Rows are points. Examples show where two turns around zero, p and q, send a point. Where does a point land after both, in the order given? Backwards means that the second turn is done in reverse. Each puzzle has new turns, and all numbers are rounded.

Turn p:
[-22 -37] -> [-18 -39]
[ 16 -12] -> [ 17 -10]
[29 23] -> [27 26]
[-23  26] -> [-25  24]
Turn q:
[ 17 -27] -> [  9 -31]
[ 6 10] -> [8 8]
[-22 -30] -> [-29 -23]
[-1 47] -> [12 46]
Where do these land?
q, then p: [-12  35] -> [-6 37]
q, then p: [-20  -9] -> [-21  -5]
q, then p backwards: [ 32 -27] -> [ 20 -37]

Turn p:
[-22 -11  11 -19] -> [ -4 -27  18   0]
[  5  54  21 -17] -> [-9 37 47 -4]
[ 37 -38 -42  11] -> [ 30  -2 -57 -23]
[ 13 -16  17   2] -> [22 -5 -1 14]
[-33  11  -7  22] -> [-39  -3  -6  12]
Turn q:
[  1 -50  36 -13] -> [-16 -59   4 -14]
[29 19  2 -7] -> [20 10 28 -1]
[-33   6  27   3] -> [-31  -8  -3  29]
[-35   2 -24  36] -> [ -3  18 -49  19]
[-21  35 -34 -34] -> [-26  55   7 -16]
[16  0 -1  7] -> [17 -2  4 -1]
[ 43 -13  -6   9] -> [ 40 -13   8 -16]
Where do these land?
p, then q backwards: [ 16  39 -26   7] -> [-15  17 -38 -23]
q, then p backwards: [  6  -9   8 -19] -> [-13   4  -3 -19]
q, then p backwards: [ 11  -5 -41  -4] -> [ 32   7 -26  -9]
q, then p backwards: [  6 -11  18  -3] -> [-14 -11   6 -11]
q, then p: [-38 -23  55 -20] -> [-25 -60 -14  31]
p, then q: [ -5 -13  39  22] -> [ 30 -15 -22  24]
q, then p: [  2  21 -53  18] -> [ -8  48   6 -34]
